Each row is a point. Each copy is the shape, with its points in the same order, turned, moved and blurred by noise. Say if it was mirrored as well.

Shape (6 x 2):
0.02 0.05
0.42 0.19
-0.33 -0.13
-0.59 -0.11
-0.54 -0.15
0.12 -0.39
Copy 1 (6 x 2):
-0.01 -0.13
0.01 -0.50
-0.01 0.33
0.14 0.51
0.05 0.51
-0.41 -0.03
Copy 1 is: only turned
Copy 2, 6 rows:
0.08 0.28
0.49 0.21
-0.33 0.25
-0.54 0.38
-0.53 0.33
-0.03 -0.16
Copy 2 is: only turned

Shape, 7 rows:
-0.01 -0.51 -0.43
-0.14 -0.21 -0.44
-0.06 -0.45 -0.38
-0.05 -0.04 0.18
0.20 0.24 0.08
-0.27 0.22 -0.59
0.42 0.52 0.25
Copy 1 (7 x 3):
-0.16 -0.39 0.34
-0.22 -0.09 0.33
-0.19 -0.34 0.29
0.23 0.06 -0.14
0.48 0.22 0.11
-0.27 0.35 0.43
0.81 0.39 0.09
Copy 1 is: mirrored
Copy 2 (7 x 3):
-0.31 -0.44 0.26
-0.32 -0.06 0.35
-0.29 -0.32 0.21
0.19 -0.05 -0.06
0.02 0.20 -0.26
-0.40 0.42 0.36
0.18 0.49 -0.60
Copy 2 is: only turned
Copy 3:
0.61 -0.25 0.18
0.34 -0.28 0.27
0.58 -0.23 0.16
-0.01 0.21 0.10
-0.19 0.00 -0.08
-0.04 -0.60 0.33
-0.44 0.14 -0.42
Copy 3 is: only turned

Shape, 9 rows:
-0.19 0.00 0.00 -0.38
0.12 -0.51 -0.21 -0.47
-0.12 0.07 -0.38 -0.25
0.22 0.10 0.13 -0.40
0.08 -0.73 0.13 0.45
-0.01 -0.01 0.13 -0.43
0.54 -0.03 0.17 0.28
0.15 0.19 0.15 -0.01
-0.14 0.06 -0.27 0.93
Copy 1 (9 x 4):
-0.08 -0.11 -0.35 0.06
0.07 -0.43 -0.31 0.52
-0.48 -0.19 -0.09 0.18
-0.04 -0.43 -0.30 -0.23
0.61 0.10 0.41 0.41
-0.01 -0.29 -0.40 -0.11
0.27 -0.41 0.41 -0.26
-0.01 -0.18 0.02 -0.28
-0.09 0.51 0.78 0.04
Copy 1 is: mirrored
Copy 2 (9 x 4):
-0.20 -0.30 -0.26 0.27
0.19 -0.57 0.13 0.41
0.08 -0.12 -0.31 0.52
0.09 -0.30 -0.34 -0.05
0.05 0.12 0.79 0.14
-0.06 -0.39 -0.28 0.08
0.36 0.21 0.11 -0.28
0.03 0.07 -0.24 -0.07
0.07 0.92 0.16 0.37
Copy 2 is: only turned
Copy 3, 9 rows:
-0.24 -0.17 0.10 -0.18
0.11 -0.06 0.48 -0.41
0.04 -0.11 -0.15 -0.39
-0.25 0.24 0.15 -0.06
0.65 -0.28 0.45 0.43
-0.27 0.00 0.21 -0.09
0.31 0.42 0.07 0.39
-0.08 0.20 -0.08 0.22
0.72 -0.27 -0.57 0.48
Copy 3 is: only turned
Copy 4 (9 x 4):
0.10 0.05 0.44 0.04
0.07 0.04 0.37 0.73
-0.20 0.27 0.23 0.06
0.37 0.21 0.12 0.18
-0.15 -0.74 -0.31 0.45
0.27 0.05 0.29 0.15
0.16 -0.13 -0.60 0.21
0.16 0.00 -0.11 -0.05
-0.71 -0.28 -0.61 -0.29
Copy 4 is: mirrored

Shape:
0.01 0.34 -0.34 0.17 -0.37 0.35
0.11 0.04 -0.03 0.24 0.21 0.02
-0.04 -0.43 -0.30 -1.04 0.22 -0.26
-0.22 0.29 0.06 -0.19 0.22 -0.02
-0.22 0.02 0.06 0.38 -0.03 0.04
-0.15 -0.43 0.06 -0.70 0.30 0.31
-0.48 0.27 -0.31 0.52 0.13 0.16
-0.05 0.67 0.00 -0.21 0.13 -0.15
-0.47 0.13 0.20 0.61 -0.22 0.02
Copy 1:
0.28 -0.28 0.63 -0.18 0.14 0.27
0.04 0.07 0.01 -0.22 0.30 0.03
-0.14 -0.25 -0.30 0.45 -0.80 -0.32
-0.34 -0.16 0.06 0.08 0.10 0.23
-0.17 0.03 0.37 -0.33 0.34 -0.07
-0.14 0.01 0.01 0.66 -0.19 -0.42
-0.23 0.31 0.60 -0.37 0.19 0.36
-0.25 -0.41 -0.02 -0.03 0.14 0.55
-0.37 -0.06 0.61 -0.53 0.51 -0.05
Copy 1 is: only turned
Copy 2, 9 rows:
0.02 0.10 -0.43 -0.59 0.07 -0.18
-0.20 0.04 0.03 -0.28 -0.32 0.22
-0.20 0.51 0.27 0.73 0.55 0.18
0.09 -0.06 -0.12 -0.06 0.07 0.43
0.06 -0.03 -0.34 -0.16 -0.42 0.02
-0.44 -0.12 0.03 0.60 0.26 0.09
-0.02 0.12 -0.73 -0.41 -0.38 0.32
0.30 0.01 0.01 -0.34 0.18 0.53
0.37 -0.11 -0.51 -0.20 -0.61 0.01
Copy 2 is: mirrored

Shape:
0.39 0.15 0.02 0.08 0.42 0.51 -0.29 -0.38
0.16 -0.29 0.28 -0.09 0.19 0.17 0.56 0.09
-0.07 -0.54 -0.17 -0.15 -0.05 -0.44 -0.21 -0.06
0.04 -0.19 -0.33 0.20 -0.19 -0.09 -0.21 0.13
0.22 0.42 0.30 -0.05 -0.25 0.19 0.65 0.65
-0.21 -0.28 0.29 -0.79 -0.12 0.56 0.66 0.07
-0.13 0.48 0.17 0.08 -0.31 -0.37 0.01 0.00
-0.46 0.42 0.22 0.20 -0.15 0.11 -0.32 0.43
-0.04 0.49 -0.19 0.09 0.23 -0.22 -0.24 0.36
-0.32 -0.33 -0.25 0.22 0.42 0.11 -0.21 -0.31
0.30 -0.11 0.52 -0.18 0.20 0.50 -0.20 -0.23
-0.32 -0.26 -0.46 -0.29 0.30 -0.30 -0.01 0.43
Copy 1:
-0.01 -0.17 0.26 -0.04 0.12 -0.63 0.36 0.42
0.08 0.03 0.06 -0.04 -0.12 -0.18 -0.45 0.50
0.15 -0.37 0.11 -0.42 -0.33 0.43 0.17 -0.07
0.23 -0.07 0.23 0.12 0.04 0.28 0.32 -0.14
-0.07 0.35 0.21 0.61 -0.08 -0.12 -0.71 -0.12
-0.13 -0.08 0.24 -0.41 0.23 -0.08 -1.14 0.15
-0.47 0.19 0.33 0.14 -0.35 0.01 0.12 -0.35
-0.05 0.55 0.06 -0.03 0.01 -0.21 0.12 -0.63
-0.13 -0.05 -0.23 0.38 -0.23 -0.20 0.36 -0.36
-0.02 0.08 -0.11 -0.43 0.19 0.10 0.46 0.23
0.24 0.01 0.50 -0.38 -0.06 -0.58 -0.10 0.38
0.16 -0.30 -0.55 -0.20 0.07 0.41 0.02 -0.20
Copy 1 is: mirrored
Copy 2 (12 x 8):
-0.12 0.15 -0.01 0.04 0.42 0.14 -0.86 -0.52
0.37 -0.24 0.15 0.15 0.48 -0.08 0.09 -0.23
-0.30 -0.22 -0.09 0.40 -0.24 -0.43 -0.20 0.32
-0.08 -0.02 0.23 0.01 -0.42 -0.34 -0.34 -0.05
0.76 0.09 0.20 -0.49 -0.04 0.31 0.39 -0.14
0.06 0.37 0.18 0.10 0.74 -0.14 0.70 -0.18
-0.04 -0.06 -0.30 -0.55 -0.28 -0.02 -0.16 0.23
0.08 0.22 0.39 -0.70 -0.14 -0.03 -0.43 0.42
-0.05 -0.08 0.21 -0.23 -0.36 0.43 -0.51 0.22
-0.52 -0.38 0.32 0.00 0.21 -0.36 -0.66 -0.05
0.25 0.34 -0.20 0.09 0.66 -0.10 -0.60 -0.12
-0.31 -0.28 0.50 0.37 -0.18 0.09 -0.07 0.40
Copy 2 is: mirrored
Copy 3:
-0.23 -0.06 0.03 -0.72 0.00 0.10 0.25 -0.50
-0.31 0.01 0.31 0.21 0.04 -0.49 -0.04 -0.24
-0.21 0.07 -0.22 0.25 -0.20 0.32 0.10 0.40
0.05 -0.23 -0.16 -0.04 -0.25 0.30 -0.15 0.03
0.23 -0.11 0.57 -0.05 0.21 -0.62 -0.73 -0.13
-0.42 0.22 0.08 -0.19 -0.32 -1.11 -0.20 0.17
0.57 -0.16 0.26 -0.20 0.21 0.04 -0.04 0.40
0.46 -0.29 0.70 -0.41 -0.36 0.10 -0.20 0.28
0.45 0.23 0.35 -0.31 -0.07 0.38 -0.23 -0.01
-0.10 0.00 -0.02 -0.07 -0.52 0.31 0.56 -0.15
-0.57 -0.19 0.25 -0.67 0.06 -0.19 0.17 -0.08
0.07 0.48 0.03 0.25 -0.50 0.27 -0.21 0.16
Copy 3 is: mirrored

Shape:
-0.15 -0.41 -0.38 0.19 -0.16 -0.23 0.47 0.01 0.06
-0.09 -0.65 -0.04 -0.14 -0.27 0.08 -0.20 0.05 0.40
0.60 -0.09 -0.04 0.19 -0.10 -0.39 -0.45 0.64 0.35
-0.01 -0.24 0.02 0.39 -0.14 -0.10 0.56 0.00 0.26
0.61 0.35 -0.37 -0.29 -0.21 -0.15 -0.42 0.06 0.31
-0.24 0.04 0.43 0.01 0.06 -0.03 0.21 0.04 -0.14
0.19 0.12 -0.27 0.42 0.04 -0.53 0.26 0.16 -0.13
-0.14 -0.51 -0.01 -0.61 0.56 -0.18 -0.07 -0.37 -0.21
0.07 0.06 -0.11 0.75 -0.06 0.13 0.21 -0.52 -0.41
0.23 -0.32 -0.25 0.48 0.33 0.17 0.19 0.28 0.25
-0.12 -0.57 -0.25 -0.04 -0.41 -0.03 -0.28 0.49 0.08
0.41 -0.19 -0.14 -0.18 -0.08 -0.27 0.43 -0.12 0.24
-0.44 -0.12 0.03 0.19 -0.03 0.18 -0.62 0.46 0.10
-0.36 -0.25 0.21 -0.51 0.37 -0.44 -0.47 -0.25 -0.33
0.32 -0.16 -0.08 -0.02 -0.62 -0.01 0.35 0.38 0.03
Copy 1 (15 x 9):
-0.07 -0.09 -0.05 -0.07 0.78 -0.27 0.06 0.26 -0.05
0.04 -0.51 0.41 -0.28 0.21 0.00 0.29 0.34 -0.21
-0.18 -0.17 -0.23 0.41 -0.32 0.25 0.66 0.51 -0.28
0.04 -0.22 -0.27 -0.08 0.66 0.18 -0.01 0.26 0.17
0.01 0.19 -0.22 -0.01 -0.58 -0.05 0.02 0.46 -0.54
-0.10 -0.07 0.08 -0.12 0.17 0.11 -0.03 -0.21 0.50
-0.12 0.26 -0.36 0.46 0.38 -0.10 0.08 0.19 0.05
-0.09 -0.50 0.43 0.02 -0.01 -0.61 -0.25 -0.49 -0.13
0.61 0.40 -0.02 0.23 0.63 0.25 -0.27 -0.18 0.03
0.47 -0.38 -0.40 0.17 0.34 -0.09 0.40 0.13 0.01
-0.12 -0.13 0.37 -0.18 0.25 -0.09 0.73 0.37 -0.20
-0.22 -0.25 -0.36 -0.09 0.26 -0.06 -0.21 0.14 -0.35
0.29 -0.01 0.51 -0.04 -0.17 -0.06 0.66 0.28 0.40
-0.26 -0.16 0.75 0.21 -0.24 -0.41 -0.15 -0.35 0.12
-0.29 0.12 -0.29 -0.39 0.37 0.26 0.38 0.22 -0.26
Copy 1 is: only turned
Copy 2 (15 x 9):
0.43 0.24 0.04 0.23 0.20 0.36 0.39 0.43 -0.47
0.49 -0.41 0.15 -0.03 -0.08 0.16 0.67 0.07 0.11
0.48 -0.66 0.01 0.44 0.39 0.83 0.02 -0.39 0.16
0.40 0.42 0.29 0.36 0.22 0.35 0.22 0.19 -0.04
0.44 -0.42 -0.34 0.07 0.60 0.25 -0.10 -0.64 -0.16
0.00 0.19 0.17 -0.08 -0.29 0.33 -0.19 0.07 -0.12
0.20 0.15 -0.11 0.28 0.56 0.69 -0.27 0.20 -0.30
-0.49 -0.33 0.24 -0.54 0.11 0.14 0.47 0.08 -0.54
-0.14 0.55 -0.37 0.07 0.43 0.18 -0.15 0.42 0.25
0.20 -0.16 0.27 0.62 0.42 0.16 0.11 0.32 0.03
0.55 -0.51 -0.17 0.12 -0.14 0.46 0.48 0.18 -0.06
0.22 0.15 0.10 0.22 0.39 0.25 0.40 -0.31 -0.41
0.41 -0.70 0.01 -0.01 -0.17 0.33 -0.14 0.37 0.29
-0.26 -0.44 0.06 -0.77 -0.10 0.49 0.13 0.04 -0.36
0.51 0.10 -0.29 0.56 -0.07 0.41 0.24 -0.20 -0.22
Copy 2 is: mirrored
